Each row of a before or after table is a point. One or more steps were done to the points. Then noise was added and the rows were shuffled. The steps act on how far a point lies along the listed directions, d1 being the first. Name the steps. A step turns or swaps two directions, mirrors them in a line or flattens them onto one, adds a multiple of one to another, or multiplies one. Angles are multiples of 10 degrees, from the lower direction toward the higher: turns from -170 to 170, lines from 10 to 170 but not 90. Use the fewest steps. Two steps may share a direction if one is a turn and the other turns, adds or multiplies; they go together, in the order done. Otherwise the lowest direction goes first.

Directions:
(1): [-30  44]
(2): [44 30]
Before:
[[  4  26]
 [-59 -13]
 [ 13  15]
 [ 12  31]
 [-23  25]
 [ 27  16]
 [-12  31]
 [ 23   6]
 [-16  -1]
 [-21  13]
 [  5  36]]
After:
[[ -9  20]
 [ -6 -15]
 [-20 -15]
 [  3  24]
 [-33  -2]
 [ -8 -60]
 [ -7  30]
 [-32 -12]
 [-22  12]
 [-26  22]
 [-32  17]]
Steps: turn d1 and d2 by -70 degrees

Directions:
(1): [-35 -29 -40 -44 -19  52  -1  -7]
(2): [31 14 34  2 -6 59 48 25]
(3): [-15 -35  35 -20  33  -1 -30  60]
(4): [ 19  56 -35  -4  33  27 -42  17]
Before:
[[-19 -12   6 -16 -18   5   4  -7]
 [  5  12 -25 -11  -2  32   0  -4]
 [-26 -36   0 -14 -24 -10   8  -1]
 [ 23  21  12   6 -17  30  20   4]
 [ -2  -6  -4  -5   3  -8 -18   4]
 [ -7  -6 -18   1  -2 -22 -26   5]
 [ -5 -45  16  -9  -5   8   3   4]
 [ -1 -13  10   6 -25   3  21   0]
 [ 23  38 -14   5   8  26 -10   2]
 [-33 -41  10  -4 -16  -5   7 -18]
 [ 32  11  16  -3   9  35  11  22]
 [-13 -34  19 -11  -2  -8  -2  26]
 [ 22  18   9   6 -12  30  24   3]
 [ -6 -23  23  -5  -8  18  28   6]]
After, 14 rows:
[[-14 -31  34   6  16 -37  -8  16]
 [  0  15 -16  15  -4 -34 -18 -23]
 [  3 -46  43   0  13 -14  -9  28]
 [  8  -4   4  -4  -2  16   0  10]
 [  0  15 -16  14  -9 -33 -22 -22]
 [ 10   1  -5  -5 -13  28   9  16]
 [-11 -23  19   5  -9 -23  -2  10]
 [  8   9 -19   8  11 -36 -34 -15]
 [ 19  51 -47  16  -5   2 -15 -40]
 [ 30  39 -12  24   1  -7   4 -19]
 [ -2  -5  37  -1  -4  -8   6  14]
 [-13 -39  37 -13  10 -10  -8  47]
 [ -2 -32  47  -3  -3  -8  16  41]
 [-14 -40  60   5   6   2  14  29]]
Steps: turn d1 and d2 by 150 degrees; add -1 times d4 to d3

Directions:
(1): [ 24 -26  20 -15  -4  -2 -17 -25   4  44  43 -53]
(2): [-13  10 -11 -15  37  29  41 -23  25  27  39  39]
(3): [ 41 -60 -13  -3  23 -36  31  23  18   0 -14  12]
Before, 10 rows:
[[ -4  10 -10 -12   4   0   3  -5   3  -6   0   6]
 [-16  17  -4   0   2   3  16  -8  10  12   6  23]
 [-19  24   1  -6   3  19  21 -11  14   8  20  20]
 [-14   9  -6 -15  36  27  33 -33  18  35  50  13]
 [ -1   4   4  -4  -6  -6 -19   2 -16  -6 -13 -21]
 [ -5  12  -5 -22  11  15  23 -18  12  29  41  16]
 [-34  57  10   4 -16  33 -13  -8  -5   1  -2   1]
 [ 11 -14   2 -21  23  -8  21 -13  25  24  42   2]
 [  6 -18  17   0 -11 -13 -32  14 -13  -6  -7 -27]
 [  7   8  11  16  -6  -5 -24  -4 -13 -13 -18 -21]]
After (10 x 12):
[[-24  12  -3   1  13  10   3  16  -2 -21 -12  36]
 [  4  -5  11   0 -16 -14  -9  -9   0  21   9 -21]
 [-18  22  -8  -6   8   8   2   2  -8  -9 -10  12]
 [  9  -4  18  -3 -25 -10 -16  -4  -1   8  11 -38]
 [ 30 -40  12   7 -16 -37 -28  11 -15  -1 -10 -61]
 [  2   2  -3 -14  -2  -3  -6 -10   0   1   4 -12]
 [-18  41  20   4 -32  21 -32  -9 -11   8  -1 -33]
 [ 26 -21   7  -7 -27 -30 -18  12 -10   2  -4 -35]
 [ 28 -34   3  -3  -3 -45  -4  21   4 -13  -9 -16]
 [-13  29   1  14  12  15   1 -11  -1 -13  -9  18]]
Steps: turn d1 and d2 by -130 degrees; turn d2 and d3 by -30 degrees

Directions:
(1): [  2 -20   9  17 -38  36   0  -6 -36 -38  60  17 -36 -32  21  24   0  39
  -5 -10]
(2): [ 33 -17  20 -42  40  -1 -38  -6  15 -46  16 -29 -14 -12  10  -9 -48 -11
  38  25]
(3): [ 26   5 -56   3  13  30 -30 -28  46  12  -4  -3 -47 -36 -29  -6  32   0
 -27   7]
Before, 13 rows:
[[-25  -6   8  37 -54   6  39  16 -39  -4  22  34  11  -1   9  40   4  27
  -20 -18]
 [  3  -2 -12   1  -3  21 -11 -12  15   2  15   3 -14 -16 -10   2   3  -5
  -12   9]
 [  9  -6 -23 -15  24  -4 -23 -21  47   2 -10 -16 -17  -6 -27 -22   1 -18
   -2  20]
 [ 18   3 -38  11  10  17 -22 -10  25  -4   3  -2 -42 -26 -18  -6  20   1
   -6  -1]
 [  9 -16 -23   5 -10  28 -23 -13   1 -20  31   3 -37 -34  -1   1   5  21
  -21  10]
 [  7  -4 -12   2   4  17  -6 -13   3  -6   9   5  -8  -9   1   4   5   8
    0   6]
 [-30  -5   6  48 -47  22  39   6 -43  17  22  36   5   3  12  22  37  33
  -21 -28]
 [-23   1   1  16 -21  -2  21   1 -24  16   1  13   6  11  -1   7  21  18
  -11  -8]
 [-12  -1   2   9  -1   3  -4  -7  -6  -6  13  -5   5   5   1   5 -11  -4
    1   2]
 [  4  -9 -12 -18   7  16  -6 -12   9 -12  22   8  -7 -16  -3  -7  -6  -3
   -8   7]
 [-13  -7  45  10 -27   5  24  10 -42 -23  43   2   8   1  33  24 -14  14
    3 -19]
 [ -9  17   6 -17  15 -43  18   6   8  28 -35   4  45  24  -4 -13   3 -28
    9   0]
 [ -9   0   5  -1  -3  -2   6   9  -3   4  -1  -3  -6  11  13   1  -9   5
    7  -5]]
After, 13 rows:
[[  4   6 -18  -5  11  11 -11 -11  29  15  -4  -3  -3  -8 -18  -5   4 -16
  -10  13]
 [ -9   0 -34  50 -33  41  19 -12  -8  28  15  32 -25 -18 -10  16  61  31
  -40 -22]
 [ 17  -1 -51  -5  20  17 -33 -21  43   8  -9 -10 -33 -29 -25 -17  18  -4
  -29  19]
 [ -8  -2   3   3  -8   5   2   6  -3   0   4  -2 -11   7  13   1  -8  10
    3  -7]
 [-25   3  47  -8 -15 -41  37  20 -44  -2  -1  15  54  30  28   6 -17  -6
   23 -10]
 [-18   0  -9  16 -21   7  15  -7 -18  17   5  15  -6   1  -7   7  28  21
  -18  -9]
 [ -8  -1  -5   9   0   7  -8 -11  -1  -4  13  -6   0  -1  -1   4  -9  -2
   -2   3]
 [ -8  -5   6 -20  26 -29  -6  -4  29   6 -23 -17  19  22 -15 -24 -18 -28
   14  19]
 [ -5  -2 -36  39 -44  31  14  -6  -6   2  20  31 -27 -30 -12  36  28  27
  -42 -12]
 [  8   2 -20  -2  16  11  -9 -14  16   3  -7   1  -6  -4  -6  -3   7  -1
   -1   9]
 [ 12  13 -37   1  32  -7 -16  -3  41  18 -32 -11 -16  -2 -27 -18  17 -22
    0   5]
 [  8  -3 -18 -22  16  11 -10 -13  24  -2   7   4  -2 -14  -8 -15  -3 -11
   -8  11]
 [ 11  -7  -1  15 -24  38   0 -14 -11 -22  52   2 -38 -37  12  22  15  22
  -21 -17]]
Steps: turn d1 and d3 by 60 degrees; multiply d3 by 1.3
